Rows are points. The points of each table are mixes of a few directions, plus a little noise. How many directions does each table use, and how many do they share? Where both have some left over, give the other angles between the two spaces (their principal angles), to ten degrees, smallest first.

First (5 x 2)
[[ 0.31 -0.13]
 [-0.31  0.13]
 [ 3.18 -1.29]
 [ 0.26 -0.11]
 [-3.44  1.39]]
Second (4 x 2)
[[-3.50  1.41]
 [ 1.87 -0.75]
 [ 0.21 -0.09]
 [ 1.42 -0.57]]
Directions: first 1, second 1, shared 1

First (4 x 3)
[[-0.62  2.51  0.27]
 [-1.40  0.94  0.34]
 [ 3.50 -2.02 -0.82]
 [-1.46 -1.43  0.20]]
Second (4 x 3)
[[-1.65 -1.26  2.26]
 [-1.33 -1.00  1.82]
 [ 1.26  0.96 -1.73]
 [ 1.70  1.29 -2.34]]
Directions: first 2, second 1, shared 0; angles 40

First (7 x 4)
[[-1.96  0.56 -0.98  1.89]
 [ 0.74 -0.35  0.20 -0.81]
 [-0.87  0.43 -0.20  0.93]
 [-0.56 -1.08 -1.70 -0.14]
 [ 3.75 -0.64  2.38 -3.45]
 [-1.05  2.60  2.14  2.27]
 [-0.09 -1.52 -1.83 -0.74]]
Second (8 x 4)
[[-0.45  1.31  1.16  1.09]
 [ 0.60 -0.11  0.39 -0.55]
 [-0.69 -0.19 -0.79  0.47]
 [ 1.82  2.51  4.45 -0.13]
 [ 1.46 -0.35  0.81 -1.38]
 [ 1.00 -2.89 -2.54 -2.40]
 [-2.30 -0.70 -2.74  1.51]
 [-1.46  0.43 -0.73  1.42]]
Directions: first 2, second 2, shared 2

First (8 x 6)
[[-1.99 -0.47 -2.18 -3.76 -1.75 -0.57]
 [-0.65 -0.30 -0.10 -0.67 -0.14  0.42]
 [-1.70 -1.60 -2.51 -1.36  1.11  2.01]
 [ 1.79  0.43  1.82  3.20  1.45  0.38]
 [-0.89 -0.14  0.36 -1.11 -0.62  0.27]
 [-1.01 -0.48 -1.40 -1.59 -0.38  0.12]
 [ 2.83  0.93  0.33  3.54  1.31 -1.15]
 [ 1.63  1.59  3.70  1.75 -1.02 -1.50]]
Second (6 x 6)
[[-0.90  0.25 -3.05 -1.11 -2.52  0.60]
 [ 0.19 -0.63  2.34  1.39 -1.11 -0.04]
 [ 1.05  2.46  1.59  1.42  1.48  1.55]
 [-0.88 -0.89 -2.72 -1.65 -1.00 -0.60]
 [-0.64 -2.88 -0.66 -1.53  0.76 -2.38]
 [ 1.17  1.67  2.50  1.47  2.38  0.82]]
Directions: first 3, second 3, shared 1; angles 60, 90

First (9 x 8)
[[ 0.43  1.56 -0.51 -0.55 -1.42 -0.74 -0.39 -1.98]
 [-0.21  0.67  0.61  0.21  0.30 -0.01  0.00  0.10]
 [ 0.07  3.71  0.76 -0.23 -1.21 -1.04 -0.52 -2.46]
 [-0.80  0.37  1.77  0.90  1.76  0.52  0.30  1.71]
 [ 0.14  4.24  0.75 -0.34 -1.52 -1.23 -0.62 -2.94]
 [-0.11 -0.66  0.07  0.15  0.44  0.26  0.14  0.68]
 [ 0.86 -6.40 -3.40 -0.73 -0.21  1.04  0.48  1.84]
 [ 0.29 -5.30 -1.91 -0.11  0.83  1.19  0.58  2.56]
 [-0.67  1.82  1.85  0.69  1.04  0.03  0.04  0.49]]
Second (10 x 8)
[[ 4.33 -0.39 -0.49 -0.13  0.48  0.91 -0.76  0.12]
 [-0.42 -0.81  1.34  0.66  0.95 -0.70  0.42 -0.94]
 [ 0.50  0.99 -0.38  2.52 -1.02  2.43  1.32  0.33]
 [ 0.94 -1.03  0.45 -1.37 -2.53 -0.83 -1.10  0.59]
 [-0.04  0.12  0.32  0.80  1.64 -0.99  0.07 -0.22]
 [-3.77  1.65 -1.03  0.21 -1.03 -1.46 -0.06  1.51]
 [ 3.37 -2.58  0.80 -3.37  1.41  1.19 -0.77 -2.20]
 [-2.55  1.56 -1.03  0.77  1.05  0.67  0.93  0.17]
 [-0.45  0.16  0.64  1.36 -5.09 -2.38 -0.99  2.54]
 [-1.91  0.32 -0.62 -1.40  4.19  1.18  0.91 -1.94]]
Directions: first 2, second 5, shared 0; angles 50, 80

First (10 x 9)
[[-0.07  0.65  0.79  1.08  0.73 -1.01 -0.46  2.04 -0.44]
 [ 0.11 -0.56 -0.97 -1.96 -1.43  1.85  0.19 -2.86  1.77]
 [-0.08  2.41  1.87  0.50 -0.05 -0.28 -2.33  3.56  3.11]
 [-0.08  3.10  2.53  1.09  0.29 -0.82 -2.89  5.08  3.37]
 [ 0.08 -0.08 -0.46 -1.35 -1.04  1.31 -0.16 -1.58  1.70]
 [ 0.01 -0.34 -0.28 -0.16 -0.07  0.13  0.32 -0.61 -0.34]
 [ 0.06 -2.12 -1.74 -0.65 -0.12  0.47  2.04 -3.42 -2.47]
 [ 0.02 -0.29 -0.28 -0.22 -0.11  0.18  0.25 -0.62 -0.17]
 [-0.09 -0.57  0.23  2.12  1.72 -2.08  0.96  1.64 -3.69]
 [ 0.05 -2.18 -1.69 -0.41  0.06  0.26  2.10 -3.17 -2.82]]
Second (7 x 9)
[[-1.48  1.77 -0.55  1.75 -0.14  0.35 -1.33 -1.82 -0.48]
 [-1.82  2.12 -0.64  2.12 -0.17  0.40 -1.55 -2.20 -0.56]
 [ 1.66 -2.10  0.69 -2.08  0.10 -0.43  1.62  2.09  0.61]
 [-1.26 -0.45  0.80 -0.14 -0.66 -0.69  1.05 -0.42  0.57]
 [ 1.32  1.92 -1.79  1.37  1.09  1.47 -2.72 -0.44 -1.33]
 [-0.22  1.05 -0.60  0.94  0.21  0.47 -1.08 -0.75 -0.47]
 [ 1.83 -4.32  2.07 -3.97 -0.47 -1.51  4.04  3.48  1.65]]
Directions: first 2, second 2, shared 0; angles 80, 90

First (9 x 9)
[[-0.80  1.39  1.86  2.59 -0.32  0.61 -0.92 -0.66  0.75]
 [-2.40  0.51  0.16  1.35 -0.03 -0.02  2.59 -1.34  0.01]
 [ 2.30 -2.34 -2.08 -2.86 -0.79  1.40 -1.94  0.30 -3.46]
 [ 0.01  0.80  1.62  4.09  0.51 -0.04 -1.11 -1.54  2.08]
 [ 1.40  0.29 -0.33 -2.17 -0.14  0.14 -0.71  0.71 -0.16]
 [-0.67  0.83 -0.66  1.20  0.78 -0.22  3.31 -3.50  1.50]
 [-1.24  2.57  3.07  0.12 -0.84  0.02 -1.92  3.15  0.91]
 [ 0.97 -1.27 -1.88 -3.48  0.13 -0.55  0.69  1.28 -1.03]
 [ 0.44 -2.79 -1.77 -0.84  0.69 -1.32  0.02  1.59 -0.60]]
Second (8 x 9)
[[ 1.26  2.43  2.83 -0.03  0.56  0.06 -1.58  1.22 -2.96]
 [-1.19 -1.29 -0.63 -1.54  0.70 -0.30  2.52 -2.40  1.84]
 [-3.09 -0.15 -0.81  2.27 -1.66 -0.08  0.63  2.39  5.00]
 [-2.28 -2.86 -1.64 -1.25 -0.79  1.27  2.65  1.15  0.14]
 [ 1.74  1.85  1.56 -1.12 -0.30  0.76 -2.71 -1.00 -3.70]
 [ 1.85  0.80 -0.19  1.83  0.94 -1.39 -1.09  0.04  0.67]
 [ 0.60 -1.12 -1.58 -0.81 -0.16  0.13 -0.15 -2.09 -0.15]
 [ 1.10  0.37  0.40  0.62  0.73 -0.49 -0.30  0.69 -0.86]]
Directions: first 5, second 5, shared 2; angles 30, 40, 80

First (8 x 11)
[[ 0.28  2.66  0.09 -1.68 -1.91 -1.92 -3.07 -0.58  2.18  1.47 -1.30]
 [ 0.57 -1.70  1.82  1.29  1.88  1.35  1.18 -0.71 -2.35 -0.71  1.76]
 [ 0.08  3.69 -0.27 -3.20 -2.67 -2.27 -1.57 -1.24  2.53  1.57 -0.04]
 [-1.56 -1.66 -1.13  1.36  1.73 -0.36  2.30 -0.06 -1.70 -1.71  0.77]
 [ 1.64  1.67 -2.31 -1.50 -1.03 -0.31 -2.95  1.08  1.87  0.53 -0.22]
 [-0.48 -1.91 -0.18  1.03 -0.40  2.54  2.52  2.05  0.26 -0.03 -1.68]
 [-0.77 -1.33  0.38  2.02  0.63  0.16 -0.49  0.75 -0.47 -0.18 -1.87]
 [ 0.11 -1.50  1.47  0.67  1.89  0.92  2.23 -1.14 -2.52 -1.03  2.70]]
Second (8 x 11)
[[-0.79 -0.32  0.93  0.14  0.35 -0.25  1.49 -0.83 -0.76 -0.25  0.54]
 [-2.21 -0.51  2.11  0.96 -1.20 -0.25  1.55 -0.04  0.60  0.89 -3.16]
 [ 2.59 -0.08 -0.90 -0.49  1.73  0.88 -1.36 -0.26 -1.42 -0.87  3.65]
 [-2.36  1.22 -3.05 -0.72 -2.13 -1.84  0.38  1.33  2.80  0.21 -3.36]
 [-0.27  2.34  0.36 -1.92 -1.29 -2.03 -0.95 -1.48  1.15  0.82  0.29]
 [ 2.21 -0.53  2.06  0.44  1.05  1.44 -1.50 -0.50 -1.33  0.33  1.69]
 [ 0.48  0.19  0.49 -0.87  1.57 -0.50  1.26 -1.98 -1.97 -1.02  3.94]
 [ 0.34 -2.31 -2.02  2.46 -0.07  2.53 -0.88  3.77  0.95 -0.11 -3.61]]
Directions: first 5, second 4, shared 4

First (9 x 12)
[[ 0.78  0.22  0.55 -0.68 -3.30 -2.00 -2.07 -0.81  1.34  0.08 -4.92  0.81]
 [ 0.10 -0.63 -0.22 -0.84  3.37  2.98  1.54  0.88 -1.21  0.43  3.62 -2.87]
 [ 0.60 -0.41  0.17 -1.15  0.66  1.14 -0.08  0.13 -0.12  0.43 -0.26 -1.88]
 [-2.07  1.09 -0.74  3.57 -0.51 -2.40  1.19  0.02 -0.19 -1.09  2.80  4.84]
 [ 0.86 -0.87  0.11 -2.00  2.64  3.02  0.66  0.62 -0.83  0.75  1.57 -3.94]
 [ 0.18 -0.39 -0.05 -0.73  1.73  1.66  0.65  0.39 -0.57  0.29  1.56 -1.77]
 [ 0.98 -0.13  0.50 -1.20 -2.34 -1.02 -1.76 -0.63  1.03  0.32 -4.09 -0.37]
 [-0.57  0.61 -0.14  1.36 -1.91 -2.15 -0.48 -0.38  0.60 -0.54 -1.19  2.77]
 [-0.98  0.54 -0.32  1.66 -0.39 -1.19  0.39 -0.05 -0.03 -0.47  1.00  2.26]]
Second (11 x 12)
[[-1.00 -0.12  1.69 -0.06 -1.33 -1.14  1.06  0.49 -0.64 -1.64  1.08  0.55]
 [-1.31 -1.40  0.82  0.76  0.35 -0.15  2.92 -0.24 -2.18 -0.68  1.95  1.98]
 [ 2.22 -0.50 -2.58  0.06  0.90  1.09 -2.09 -0.98  0.21  0.73 -1.33 -1.47]
 [ 1.81 -0.01 -2.10 -1.06  1.36  0.76 -0.82  0.31 -0.18 -1.08 -0.96 -0.38]
 [ 0.03  1.29 -0.40  1.14  1.90  0.19  0.48 -0.40  1.54  0.73 -0.83  0.32]
 [-0.60  4.58  0.12 -0.30  1.37 -1.19 -0.79  2.34  4.00 -1.27 -0.79  0.76]
 [-0.58  0.56 -0.72  0.06 -0.09 -1.36  0.90  1.77 -1.35 -3.91  3.20  2.36]
 [-1.42 -0.95  2.64  0.60  1.02  0.42  3.55 -1.32 -0.37  1.75 -1.13  0.53]
 [ 0.26 -0.56  2.68  2.01 -4.52 -0.99 -3.57 -2.72  1.95  2.84 -1.63 -4.28]
 [ 1.04 -1.21 -0.85 -1.86 -0.30  0.35 -0.16  0.58 -1.67 -1.67  0.00 -0.18]
 [-0.50 -1.68 -1.34 -1.39 -0.65  2.02 -1.49  0.15 -1.43  4.16  0.52 -0.07]]
Directions: first 2, second 6, shared 1; angles 60

First (9 x 14)
[[-0.14 -0.22  4.51  0.97  1.29  2.13  3.92  0.98  0.39 -0.80  3.06  0.31
   0.84 -1.88]
 [ 0.50  0.08  1.13  1.52 -0.44  0.36 -1.31  1.16  0.26 -1.43  1.06  2.33
   0.97  0.63]
 [ 2.71  1.20 -0.94 -2.22 -1.17  0.04  2.00 -1.82 -1.61 -0.48 -1.46 -2.65
  -2.07 -1.69]
 [-1.58 -0.36 -2.64 -0.90  0.14 -1.21 -1.91 -1.12 -0.07  1.81 -2.11 -1.53
  -0.15  1.32]
 [ 0.84  0.80  1.75  1.13 -1.17  1.13 -2.34 -0.72 -1.42 -1.87 -0.36  0.18
   1.71  1.35]
 [-0.32  0.23 -1.73 -2.05  0.01 -0.44  0.61 -2.15 -0.98  1.55 -2.17 -3.49
  -1.03 -0.24]
 [ 2.97  0.89 -0.43  1.64 -2.23 -0.42 -3.27  1.54 -0.17 -3.12  0.39  4.09
   0.21  1.00]
 [-3.74 -1.91 -1.28 -0.47  2.75 -1.13  2.22  1.19  2.49  3.51  0.94 -0.19
  -0.57 -0.61]
 [-1.23 -0.71 -0.36  0.39  0.81 -0.46  0.08  0.94  1.10  0.83  0.64  0.95
   0.09  0.13]]
Second (8 x 14)
[[-0.06  1.24  1.84 -0.40 -3.20  0.76 -2.53 -2.06  0.07 -0.87  0.89 -0.82
   1.04 -0.04]
 [-1.33  0.61  0.12 -0.54  0.53  0.59 -0.09  0.14 -0.43  0.33  1.20 -0.72
   0.03 -1.94]
 [ 1.21 -2.18 -2.12  0.92  2.63 -2.07  1.20  3.18  0.69  1.70 -2.66  1.62
  -0.98  1.78]
 [-1.53  0.10  2.07  0.46 -0.24  0.96 -1.50 -0.56 -0.27  0.34  0.37 -1.03
   1.73  0.36]
 [-1.60  1.76  0.46 -1.26 -1.84  1.09 -2.06 -2.31 -0.82 -0.39  1.39 -1.90
   0.54 -1.72]
 [ 1.02 -1.20 -0.36  1.13  2.39  0.09  3.78  0.54  0.08 -0.82 -0.48  1.31
  -0.43  1.64]
 [-0.77  1.73 -2.37 -1.83 -1.99  0.25 -1.77 -4.12 -1.32 -0.84 -0.64 -2.32
  -0.42  0.22]
 [ 3.04 -2.02  0.35  1.50  1.68 -1.65  2.95  5.13  2.02  0.54  0.00  3.89
  -1.47 -0.28]]
Directions: first 4, second 5, shared 2; angles 40, 50
